Rows are points. Each copy is the shape, with its points in the same order, turned, moved and blurred by noise. Say if it was mirrored as well.
In the rows, zero is written as 128.

Shape, 8 rows:
[[110 183]
 [169 158]
 [124 103]
 [ 61 131]
 [146  58]
 [160 139]
 [145 155]
 [147 128]]
Copy 1, 8 rows:
[[ 95 189]
 [148 176]
 [111 119]
 [ 53 133]
 [140  75]
 [144 154]
 [120 170]
 [130 150]]
Copy 1 is: only turned
Copy 2, 8 rows:
[[ 96 175]
 [161 156]
 [119  98]
 [ 53 122]
 [145  57]
 [152 138]
 [132 149]
 [138 125]]
Copy 2 is: only turned

Shape, 7 rows:
[[148 142 118]
 [116 154 197]
 [157 110 205]
 [160 103  79]
 [151  86 133]
 [153 112 136]
 [130  76 105]]
Copy 1 (7 x 3):
[[143 140 125]
 [ 92 148 196]
 [125  99 207]
 [159 104  85]
 [135  83 133]
 [141 109 139]
 [121  82  99]]
Copy 1 is: only turned
Copy 2, 7 rows:
[[108 113 126]
 [102 131 212]
 [140  78 212]
 [152  94  99]
 [170  90 146]
 [149  98 143]
 [187 111 121]]
Copy 2 is: mirrored
Copy 3, 7 rows:
[[152 138 109]
 [137 191 186]
 [161 142 218]
 [138  88  97]
 [137  94 155]
 [140 117 144]
 [ 96  93 133]]
Copy 3 is: only turned
Copy 4 (7 x 3):
[[135 141 117]
 [ 68 136 176]
 [ 50 101 133]
 [166 111  87]
 [125  84 110]
 [118 109 112]
 [156  74 120]]
Copy 4 is: mirrored

Shape (10 x 4):
[[120  99  80  90]
 [137  90 140 171]
 [131 140 171 135]
 [113  96 144 156]
 [167 155 167 110]
 [169 168 173 175]
 [105 125  90 145]
 [128  50  70 123]
 [135 194 148 127]
 [141 144 101  83]]
Copy 1:
[[106 122  69  84]
 [139  93 142 150]
 [126 146 169 120]
 [110 111 142 143]
 [166 169 170  85]
 [176 167 181 153]
 [107 137  87 142]
 [113  79  60 115]
 [145 196 158 118]
 [130 164  98  70]]
Copy 1 is: only turned
Copy 2, 10 rows:
[[100  88 125  55]
 [162  82 135 123]
 [143 149 162 114]
 [141  87 147 124]
 [169 171 160  74]
 [185 166 141 142]
 [106 103 104 111]
 [135  39  96  56]
 [128 191 139 106]
 [109 138 127  46]]
Copy 2 is: only turned
Copy 3 (10 x 4):
[[ 86 128  94  84]
 [104 137 174 130]
 [138  94 138 168]
 [ 91 127 154 140]
 [170  91 119 145]
 [177 132 149 180]
 [ 96 165 114 130]
 [ 65 157 142  53]
 [169 114  88 177]
 [127 117  78 102]]
Copy 3 is: mirrored

Shape:
[[128 145  94   7 135 127]
 [128 145 130 126 123 121]
 [182  75 102 146 139 120]
 [140 124 110 148 109 141]
 [132 129 111 149 129 117]
 [119 139  91 148 137 115]
 [162 148  93 128 127 120]
 [120 131 155 152 143 169]
 [155 115 201 126 118 142]
 [117 145 103 131 143 145]
 [129 118 139 131 110 121]
 [111 142 138 140 111 162]]
Copy 1, 12 rows:
[[ 85 188 119  29 145 148]
 [127 143 147 130 121 123]
 [179  72 138  96 140 124]
 [156 125 126 135 111 138]
 [140 119 133 133 118 112]
 [127 123 111 132 115 100]
 [161 146 121 108 128 106]
 [129 127 146 172 151 157]
 [144 130 208 142 145 168]
 [120 139 107 136 135 125]
 [133 125 159 125 109 138]
 [127 147 136 160 117 157]]
Copy 1 is: only turned
Copy 2, 12 rows:
[[ 88 161 124  25  91 150]
 [139 143 128 130 122 115]
 [143  97 203 140 114 152]
 [155 128 137 149 105 141]
 [132 128 142 152 114 125]
 [109 136 135 160 108 130]
 [132 160 164 134 101 139]
 [161 123 109 147 163 149]
 [196 110 138 104 169 110]
 [120 141 119 142 118 149]
 [155 114 132 127 118 115]
 [164 133  96 139 128 136]]
Copy 2 is: mirrored
Copy 3:
[[174 162  94 128  61  81]
 [119 126 133 123 152 116]
 [142  38 103 132 154 109]
 [104  92 112 103 151 127]
 [109  97 117 137 161 122]
 [102 112  99 145 159 131]
 [136 113  88 120 167 108]
 [124 103 155 109 154 173]
 [149  90 195  91 153 120]
 [121 127 105 127 141 148]
 [111  95 144 117 143 112]
 [104 121 145  95 136 147]]
Copy 3 is: mirrored
Copy 4 (12 x 6):
[[ 55 151  95  32 141 113]
 [121 136 130 129 130 138]
 [190  91  90 101 116 140]
 [140 129 109 123 101 164]
 [136 117 108 135 120 140]
 [121 132  88 144 116 136]
 [149 157  96 119 112 121]
 [137 136 140 135 150 198]
 [160 113 187 104 144 168]
 [116 145  93 128 132 161]
 [131 108 135 122 115 148]
 [117 145 132 130 114 187]]
Copy 4 is: only turned

Shape:
[[179  89 146 118 154 180  99 154]
 [ 62 113  95 100  81 148 137 108]
 [ 63 119 156  96 101 157 113 106]
 [158 112 129 159 153 166 145 164]
 [ 95 181 144 168  79  63 135  98]
 [145 135 164 168 134 173  93 162]
 [ 94 109 180 103  92 183 152  94]
 [ 80  81 147 148  91 132 127 104]
 [ 96 148 131 157  86  61 115  90]
 [191 112 125 140 106 151 117 162]
 [103 156 136 131 130  54 144 103]
 [ 87 107 115 120 102 186 123  59]]
Copy 1, 12 rows:
[[167 124 152 182 105 112  85 153]
 [ 56 106 115 114 121 104 136  76]
 [ 85 145 176  96  89 112 117  82]
 [141 133 120 148 146 110 138 176]
 [117 119 103  38  90 181 178 117]
 [137 135 155 141 100 145 128 200]
 [114 140 175 104  93  76 152  93]
 [ 92 105 171  79 123 115 141 117]
 [113 100 113  29 108 175 142  98]
 [164  95 113 152 100 111 122 165]
 [143 139  87  43 127 158 135  99]
 [ 94 133 168 147 124 130 154  55]]
Copy 1 is: mirrored
Copy 2 (12 x 8):
[[142 128 162 124 179 192  87 147]
 [122 108  89  85  75 103  66 121]
 [103 102 134  79  83 120  84 102]
 [107 162 131 146 153 168  95 175]
 [104 161 144 145  28  72 140 147]
 [111 179 171 114 119 187  90 150]
 [ 81  71 141  92  80 160  95 130]
 [ 92 105 139 151  78 119  64 112]
 [119 146 148 155  53  63 126 123]
 [150 137 153 147 133 169  90 189]
 [101 147 149 142 100  42 149 129]
 [109  96  91 113  74 160  94  87]]
Copy 2 is: only turned
